Each row of a before or after table is a point. The points were changed in one or more steps. Then noise was added and the rows were shuffled. The steps act on columns, c1 being the first. Write out the steps. A step turns or swaps two columns, mirrors them in a line or flattens them onto one, adds a multiple of one to another, or multiplies or shifts one. Angles are multiples of 10 degrees, from the lower column toward the higher: turns from -170 to 170, lines from 10 to 170 but not 90. Use the fewest steps. Two steps may share a column if one is a turn and the other turns, adds or multiplies; they go together, in the order done. Otherwise the lowest column goes first.

Before (14 x 2)
-12,-27
-4,-7
-34,-6
48,-37
-18,13
-29,-27
-31,-6
3,25
-20,41
-40,-29
-18,41
-14,-43
29,61
48,-27
After (14 x 2)
44,42
-1,14
-12,-8
-78,-44
-51,-29
7,-29
-43,-5
39,24
-6,-37
123,62
-73,-30
-84,-30
-40,-8
44,42
Steps: add 1.5 times c2 to c1

Before (9 x 4)
26,-22,2,4
-14,13,-1,21
-46,4,16,-5
7,12,4,-18
-40,-6,-33,32
-17,0,-10,19
24,-6,-21,-25
-46,8,40,-2
31,-21,-23,7
After (9 x 4)
-15,12,-3,8
-2,40,-99,13
10,-22,-63,-9
26,-27,-69,2
-3,17,-30,8
-10,-9,12,-8
-16,43,120,-1
26,-22,6,2
-12,45,49,-2
Steps: mirror c1 and c2 in the line at 140 degrees; multiply c3 by 3; multiply c4 by 0.4

Before (13 x 8)
16,-24,7,1,-12,0,11,-34
9,-8,0,-7,78,-3,-7,-33
29,0,-12,13,-32,38,-11,-30
-26,17,-7,-41,12,73,-4,66
33,-11,-1,-5,-5,-20,1,-24
30,70,8,6,-38,1,2,-24
18,41,3,15,-32,6,-3,-32
17,-9,-62,6,64,-15,-5,-19
-17,-3,5,-23,-25,-18,53,-26
-12,-15,12,-7,-22,14,121,18
13,3,-25,17,-10,-17,27,-31
-8,-26,6,21,20,-22,23,63
38,11,8,-10,-21,-26,54,-13
After (13 x 8)
37,1,-10,28,-12,35,-13,-17
39,11,52,9,-35,-29,9,1
19,-12,-9,-6,75,-3,-3,-28
-47,16,-4,-52,46,72,-3,56
25,3,28,22,-18,-16,-22,-27
-9,-2,54,-31,-36,-20,3,-28
37,-12,1,11,-13,-19,1,-11
-16,-18,119,-12,-18,14,10,13
38,71,-1,19,-39,0,11,-12
23,-10,-3,16,54,-18,-62,-11
28,41,-2,24,-31,7,4,-24
-29,-26,22,16,8,-23,6,56
26,-21,11,10,-10,1,5,-26
Steps: add 0.5 times c1 to c4; turn c1 and c8 by 20 degrees; swap c3 and c7; add 0.5 times c6 to c5

Before (10 x 11)
-17,63,-27,84,33,62,-49,50,17,-43,41
-18,7,-50,-9,25,-24,30,0,43,4,13
-13,56,29,-18,-9,-5,0,74,8,10,36
-77,-5,-31,-29,-23,52,-6,31,-10,52,46
-54,28,-52,-20,24,-35,12,39,-4,71,35
-9,34,45,58,-7,-11,49,-5,-5,-5,55
-14,12,63,16,-49,18,-19,46,-17,5,-35
-18,-1,-1,-35,-11,41,24,5,-36,71,13
17,-25,-53,63,-15,50,-40,-32,17,-1,55
15,-10,-33,-24,-36,-22,-14,-41,-43,-32,-37
After (10 x 11)
-22,28,39,-7,53,23,20,-8,1,2,-15
21,10,64,65,39,-41,-39,41,-27,0,43
-55,30,42,-18,17,25,-1,-42,-34,117,-1
20,44,8,-20,-62,23,-8,41,18,-57,9
-19,-96,24,55,16,14,45,-6,-42,-6,35
-8,-60,-29,10,-42,-32,-19,-38,42,12,30
-15,-46,1,-19,19,-11,-4,-77,-21,19,27
-73,50,1,-27,4,-57,-19,-21,-27,81,44
-23,28,-25,-33,-30,-39,25,1,-18,112,11
-7,-99,116,86,41,-71,-52,-40,-38,-74,-5
Steps: turn c1 and c7 by 10 degrees; add 1 times c4 to c2; turn c2 and c3 by 140 degrees; turn c5 and c11 by -60 degrees; turn c5 and c9 by -60 degrees; turn c6 and c8 by 170 degrees; multiply c10 by 1.6

Before (8 x 18)
62,-15,-13,31,56,23,1,-48,3,-39,8,28,-30,34,-19,-16,-60,-27
18,-3,33,-14,84,12,-16,-63,69,-15,-10,-5,-74,14,12,5,-15,-13
31,5,51,35,32,71,-8,-15,35,-66,26,-27,-58,5,-11,-3,-35,-27
46,-18,-29,-11,34,62,30,-38,55,-48,18,-11,-41,-6,23,-29,-13,-41
-27,-74,23,6,-78,-41,-36,51,-32,25,22,-39,17,-36,30,-3,15,53
-32,-71,48,11,-52,-33,-68,73,-5,-44,-16,-12,50,-61,10,-69,27,-17
27,53,-10,-55,56,36,-42,-28,0,-12,-4,-55,-46,31,30,2,-49,-6
-66,-100,-10,4,-55,-54,-37,75,-17,-28,-5,-80,21,-11,-14,-9,-9,-6
After (8 x 18)
-16,34,34,-15,-73,-14,-10,-64,68,-16,30,-2,-76,12,-9,-4,-18,-18
-32,22,52,32,-8,39,-4,-15,36,-58,34,-28,-98,5,32,-4,-37,-31
7,26,50,11,27,-16,-63,74,-3,-43,-82,-12,53,-59,7,30,28,-27
-55,36,-29,-10,-15,40,36,-36,54,-55,13,-12,-67,-6,-1,6,-11,-36
61,51,-9,5,43,-66,-34,78,-16,-19,-95,-79,-16,-13,23,13,-12,-13
-26,-20,-11,-53,-46,7,-40,-29,2,-22,59,-58,-90,29,-22,-3,-48,-13
23,35,22,7,74,-41,-43,49,-28,10,-74,-38,5,-36,-36,5,18,44
-64,42,-15,33,-40,19,8,-49,6,-32,25,30,-17,34,31,-1,-59,-26
Steps: turn c1 and c16 by -160 degrees; multiply c16 by 0.4; turn c5 and c11 by -140 degrees; turn c2 and c11 by 140 degrees; add 0.7 times c12 to c13; turn c6 and c13 by -20 degrees; turn c7 and c18 by 10 degrees; mirror c10 and c15 in the line at 170 degrees

Before (8 x 24)
-103,-7,-24,-49,4,-12,-1,0,-27,22,4,2,-36,3,16,-12,-7,-16,14,-18,17,-40,0,7
12,-40,2,-33,-36,0,9,33,-52,-69,14,-4,-10,6,35,-6,5,28,3,1,-81,-17,13,-54
-2,-60,-16,-6,-28,13,21,24,29,-30,-15,5,-30,-11,-22,-11,20,47,14,4,35,-26,33,-30
20,-29,-25,-53,28,3,-28,21,-19,8,-8,0,-53,-12,2,8,-1,-19,13,-24,31,-27,-11,-5
0,17,4,-7,21,-12,3,34,22,-14,26,1,-4,-17,-1,-5,-38,6,-29,6,35,-40,108,9
34,-70,48,8,-31,22,15,15,4,11,9,9,-7,35,20,13,23,-22,16,16,4,-24,-3,18
25,33,-36,-31,-36,121,25,39,19,13,22,14,-15,-27,30,-1,18,-26,17,7,-13,-39,6,10
1,-70,-20,70,44,-12,-70,27,19,-5,11,-3,-6,31,21,-14,-41,-9,13,-14,28,-26,-11,6
After (8 x 24)
25,34,28,-33,56,-110,45,38,-3,9,-17,22,-14,-27,6,-12,14,-28,19,8,-14,-36,5,10
-3,-62,-18,-5,30,-7,16,24,9,27,6,30,-29,-12,27,22,17,43,-20,3,36,-24,34,-31
16,-28,28,-53,-24,-7,-17,22,-9,8,14,-18,-52,-11,17,0,0,-20,13,-25,32,-23,-11,-4
10,-39,16,-34,36,4,21,32,-24,38,-15,-45,-10,5,-26,-4,4,27,-57,0,-83,-19,15,-51
1,-69,59,69,-46,4,-45,28,12,11,-15,15,-3,29,2,4,-42,-11,0,-15,26,-29,-10,6
2,14,-4,-8,-25,8,1,33,10,-19,-22,19,-5,-17,-1,-12,-37,7,-28,7,39,-40,107,8
32,-68,-22,9,34,-18,4,18,-5,10,2,8,-8,37,-49,-16,24,-22,17,16,4,-21,-4,17
-103,-7,24,-51,-6,10,12,-2,-15,1,-11,-23,-35,4,10,6,-7,-17,25,-22,18,-41,2,8
Steps: turn c3 and c15 by -130 degrees; turn c3 and c7 by 30 degrees; turn c5 and c6 by -170 degrees; turn c9 and c12 by 60 degrees; mirror c10 and c19 in the line at 60 degrees; turn c11 and c16 by -140 degrees

Before (10 x 48)
-27,-26,4,17,-8,16,-36,-39,45,-21,5,39,2,-12,14,24,64,29,-15,-16,3,-39,3,24,-23,-9,-8,13,41,3,-17,-26,9,-34,-1,-31,1,36,14,-34,43,6,59,18,21,8,44,-34
2,-64,-59,32,-92,25,62,10,-48,34,-55,-4,40,-50,0,47,-6,-55,-16,24,-9,-17,38,-16,-45,7,11,51,-16,23,-20,-8,-73,-35,-86,10,2,-51,-13,29,72,-69,-7,-30,43,-10,50,29
8,-4,-54,17,29,-13,-102,5,9,-18,-7,20,24,-9,31,-14,57,-7,5,-5,-2,-41,-37,-46,-68,-6,18,5,11,1,9,-15,-14,0,19,-40,-2,1,19,22,33,-28,42,30,24,18,41,-38
-37,-5,-25,5,-1,-15,-85,-19,-14,-20,7,38,43,-26,31,5,41,35,-16,-22,30,-4,9,-8,-44,-14,26,-5,41,-5,-23,12,-29,-24,0,21,34,27,7,22,13,-27,29,34,-2,-20,14,-11
3,-41,-39,17,-78,-24,63,1,-53,38,-48,-40,-26,-25,34,32,56,-61,3,39,25,46,17,-49,-34,1,21,55,3,4,-1,-18,-85,-44,-73,42,-11,-81,-18,18,65,-27,-61,-48,69,-26,48,63
-51,40,15,15,26,13,-74,5,23,-9,48,19,-21,-26,40,3,27,-22,5,-2,24,-12,-35,-7,-25,0,18,-22,1,-7,-25,-54,-17,-6,42,-24,16,-8,30,39,2,-26,42,-36,-4,-21,14,-33
-17,13,-10,22,17,-10,-34,-23,-8,7,44,24,18,-4,-2,49,25,6,-24,-83,36,-9,-1,-16,-58,-35,38,-22,61,-18,5,14,5,-29,-2,-48,4,12,19,9,16,-6,24,-11,14,-34,33,-35
16,-8,17,-28,-43,8,121,-39,86,-14,83,10,-33,27,-47,-28,-61,13,-59,-27,-33,11,26,22,-21,82,76,26,-49,-9,40,21,-52,-37,-26,-6,3,-44,25,-32,17,9,24,-5,42,-62,1,39
-36,-9,25,26,-7,-15,-60,20,35,-30,37,24,17,8,11,38,-12,22,17,-7,40,-29,-17,10,-31,-65,3,0,29,42,-25,-2,25,-41,7,-19,-13,-3,-22,-5,11,-4,22,33,-8,8,9,4
10,-5,3,-19,-25,-6,104,-83,75,-3,71,9,-35,1,-43,-53,-106,-13,-36,-27,-17,0,-8,6,-14,40,31,-18,-15,9,26,-42,-58,-13,-51,29,-16,-38,15,-70,15,-12,20,4,4,-40,-2,30
After (10 x 48)
-20,9,-13,23,14,-1,-29,-48,2,11,25,29,-21,-4,1,48,20,6,-21,-90,42,-11,6,-15,-56,-30,39,-23,61,-19,4,15,5,13,0,-49,12,10,17,11,14,-12,23,4,-9,-27,37,-51
6,9,-45,19,-84,-25,65,-15,-50,42,-41,-35,87,-27,29,25,52,-61,5,34,20,49,14,-43,-29,8,22,52,1,4,0,-25,-87,-54,-69,47,-17,6,-19,-42,65,-33,-72,17,-82,-24,48,81
-59,42,15,22,33,14,-77,-13,25,-9,50,20,10,-26,38,0,23,-24,1,-6,17,-11,-33,-8,-27,-1,18,-20,4,-1,-26,-64,-10,6,44,-18,15,-24,33,40,-7,-25,39,37,-5,-25,18,-11
12,-25,12,-32,-43,12,125,-79,96,-10,54,14,45,32,-42,-28,-61,13,-62,-35,-40,17,21,18,-30,86,83,23,-37,-10,34,13,-52,35,-23,3,2,-14,27,-8,21,2,22,-15,-41,-67,6,69
-41,26,-26,11,0,-18,-87,-31,-17,-17,-5,38,-34,-26,23,15,39,41,-15,-21,28,-9,4,-5,-45,-12,22,-4,36,-8,-20,12,-31,-5,-6,21,34,28,12,-8,9,-35,29,-37,15,-22,17,-53
1,25,-56,37,-89,23,60,-2,-43,31,-35,0,35,-55,1,50,0,-57,-13,18,-12,-17,33,-25,-36,4,6,45,-14,14,-18,-8,-77,-52,-85,8,4,64,-10,-66,78,-67,-7,11,-50,-14,56,-15
-37,-4,17,23,-7,-20,-65,-27,33,-37,47,22,0,0,8,36,-5,13,15,-16,37,-33,-17,11,-29,-67,8,5,29,37,-32,2,24,-23,8,-18,-8,23,-21,-14,16,-11,22,-32,10,7,3,-18
11,23,-60,23,27,-19,-112,5,8,-16,-8,22,-8,-5,34,-11,49,-6,4,-12,1,-45,-36,-48,-71,1,13,5,14,-1,2,-23,-13,-8,24,-42,2,24,24,-9,35,-31,40,-35,-7,18,41,-64
-35,-31,5,16,-8,15,-45,-48,43,-25,-17,32,-29,-15,14,28,65,31,-3,-19,-2,-41,1,22,-24,-7,-20,14,36,4,-19,-28,7,3,-5,-33,-2,-10,10,-24,44,10,58,-23,-4,2,38,-46
7,-73,0,-17,-14,-2,105,-82,74,11,20,8,51,7,-39,-59,-106,-10,-36,-28,-23,7,-10,8,-15,36,28,-18,-21,11,31,-46,-57,75,-49,28,-20,-28,18,-4,19,-5,11,2,2,-52,6,61
Steps: swap c2 and c40; turn c8 and c11 by 30 degrees; turn c8 and c34 by -50 degrees; add -1 times c13 to c48; turn c13 and c38 by 110 degrees; turn c44 and c45 by 160 degrees

Before (9 x 64)
-12,29,-14,-43,-12,-15,-77,-44,14,-24,2,23,-29,-51,-8,-28,-27,-23,58,-3,-69,-65,-6,40,9,19,29,-10,64,60,-15,4,-33,-46,73,2,6,-22,-21,35,76,2,-34,-29,63,0,-16,-9,2,11,65,-10,-59,-72,-11,-4,-31,12,6,6,-24,-60,18,3
7,-6,-3,30,-26,5,-3,-30,77,71,-10,-62,-15,31,18,-9,-58,-14,-9,5,-48,49,-29,38,2,-6,-2,-5,24,-13,5,-7,23,56,-52,38,61,-43,53,13,13,-36,74,48,44,-36,-67,-29,-14,-5,2,-7,-10,-13,76,-9,-1,54,22,9,25,36,52,-1
-58,12,35,13,-28,-7,-13,41,44,32,-28,-28,31,-19,34,-55,13,18,65,26,17,18,-54,27,-14,118,27,16,-20,-11,13,-15,-45,20,48,-6,17,-9,-55,17,-33,50,37,-17,2,-4,-1,-66,-1,-13,-60,10,18,-21,11,74,12,28,-43,45,47,19,36,-14
-22,-1,12,-23,-87,-4,-9,-4,-51,55,-4,-1,-44,72,15,-5,42,60,77,16,31,-22,31,-2,27,57,-18,-67,-33,2,5,4,6,30,7,-30,3,20,22,37,18,-13,56,13,4,55,32,10,77,7,-64,-68,30,86,6,65,-22,26,-83,11,42,20,-1,-21
-18,-9,2,18,-43,-71,-35,4,-1,-10,-36,0,13,24,71,-17,-29,-24,-8,64,42,-42,-46,-46,-31,19,36,-39,12,33,-2,-18,-54,11,23,-25,-20,-12,-21,44,-7,10,-2,62,-3,18,-28,-35,4,57,44,-65,-14,-4,4,-13,-37,6,-49,-28,13,-27,27,-15
5,-34,2,0,35,-32,-23,-9,-16,-39,13,13,-26,7,4,-42,-1,31,28,-22,15,-35,0,-5,6,0,-11,28,57,-2,-17,-28,-79,-26,9,1,5,26,0,51,-8,8,36,-21,-8,-6,-2,-10,3,7,2,11,-41,26,4,13,33,-18,-21,-28,57,-30,47,-48
-36,-1,-61,1,-5,28,-43,-2,39,3,45,-7,18,18,59,24,2,-9,-27,16,1,-50,-55,-29,29,6,-47,-57,19,0,-27,-67,-40,-20,3,10,39,-27,-20,-87,33,96,-50,-8,71,22,-36,0,54,12,-42,87,-18,-70,29,-37,-16,26,-6,23,17,23,4,-34
-29,-16,-3,109,25,-21,78,-52,41,-12,-26,-66,-9,-22,4,45,29,-13,-28,30,49,24,6,4,-46,6,23,9,-20,11,-30,-17,-49,3,42,33,11,14,2,18,0,-2,43,5,-52,7,17,-33,-59,-27,-11,29,34,13,-56,19,4,-12,-98,-17,17,-29,36,-30
15,8,0,16,10,2,-26,-9,16,-43,-18,-7,-68,71,-1,13,-10,43,-5,-15,18,-18,-6,-34,15,18,38,-17,-11,27,29,-13,-39,78,1,-40,27,-33,-32,-29,35,23,70,-119,-46,-17,-45,70,29,11,6,9,28,45,-9,-59,-23,10,-63,11,42,-19,-11,-100
After (9 x 64)
-57,10,37,10,-28,-52,-13,42,48,28,-25,-15,33,11,35,21,15,20,64,29,17,17,-56,33,-15,115,21,11,-16,14,16,-14,-50,20,47,-10,-7,-7,-55,17,43,48,36,-13,6,-9,3,-65,-1,-15,-54,12,18,-25,14,73,10,29,-40,43,2,16,36,-7
7,-4,-4,31,-25,-9,-1,-33,75,69,-9,44,-15,47,18,-3,-59,-17,-9,6,-49,49,-24,-10,5,-5,-2,-9,19,51,8,-8,20,55,-50,37,-34,-46,56,12,49,-34,75,49,41,-33,-66,-32,-15,-6,2,-6,-11,-16,75,-5,1,54,23,9,6,35,52,-6
-12,28,-15,-42,-13,-26,-77,-44,15,-24,0,54,-29,8,-12,19,-29,-19,59,-3,-67,-64,-8,57,7,17,28,-9,70,-42,-16,1,-36,-49,76,6,-42,-27,-20,31,-57,-1,-33,-27,57,1,-16,-7,5,11,64,-7,-59,-72,-13,-5,-36,5,10,9,0,-61,20,23
-39,2,-62,0,-5,17,-44,-3,41,2,43,33,17,-13,58,-34,5,-9,-30,13,-1,-49,-58,-18,27,10,-44,-53,18,25,-23,-63,-38,-20,4,14,-31,-26,-20,-88,-11,95,-48,-7,71,21,-32,-1,54,18,-39,86,-17,-70,32,-37,-18,30,-4,22,-3,23,2,-46
-19,-12,0,17,-41,-4,-34,7,2,-8,-34,-8,17,-26,72,73,-28,-21,-11,68,46,-40,-49,-34,-32,20,40,-40,12,-37,-3,-14,-57,6,26,-26,-11,-10,-23,42,0,12,3,61,-6,21,-28,-34,5,60,44,-64,-14,-4,6,-9,-36,8,-49,-32,0,-21,26,-27
-26,-16,-2,110,22,49,78,-51,39,-13,-26,32,-9,-8,3,16,33,-12,-28,32,49,22,4,31,-47,6,22,7,-17,5,-33,-18,-48,2,37,32,-13,14,4,20,57,-6,41,4,-53,9,20,-32,-58,-31,-9,31,33,13,-57,18,3,-8,-98,-14,2,-24,39,-22
7,-31,2,-3,35,-34,-25,-12,-13,-39,9,-12,-25,-2,2,37,-3,27,26,-22,16,-33,3,9,9,4,-13,30,57,8,-13,-28,-75,-24,15,0,-2,24,-1,51,-7,2,31,-24,-11,-7,0,-9,2,11,0,13,-44,26,2,10,35,-17,-18,-28,2,-27,44,-46
-20,-2,17,-21,-85,-6,-7,-3,-55,53,-4,18,-47,33,19,5,44,55,74,13,28,-28,35,-51,28,58,-20,-69,-36,-1,7,1,11,26,6,-31,-5,22,26,38,-12,-15,55,11,2,50,30,6,76,9,-63,-67,30,82,5,64,-21,30,-81,9,0,21,-3,-37
18,10,-2,19,7,15,-30,-7,19,-40,-16,33,-69,5,6,-3,-16,44,-3,-13,16,-20,-9,-46,14,20,40,-13,-9,-4,36,-12,-41,77,5,-40,-37,-36,-36,-24,-10,25,72,-122,-47,-17,-48,74,35,7,3,6,31,51,-6,-60,-22,11,-62,10,-4,-18,-11,-126
Steps: turn c6 and c16 by -100 degrees; turn c12 and c41 by -120 degrees; turn c14 and c24 by -60 degrees; turn c24 and c64 by 20 degrees; turn c30 and c37 by -140 degrees; multiply c61 by 0
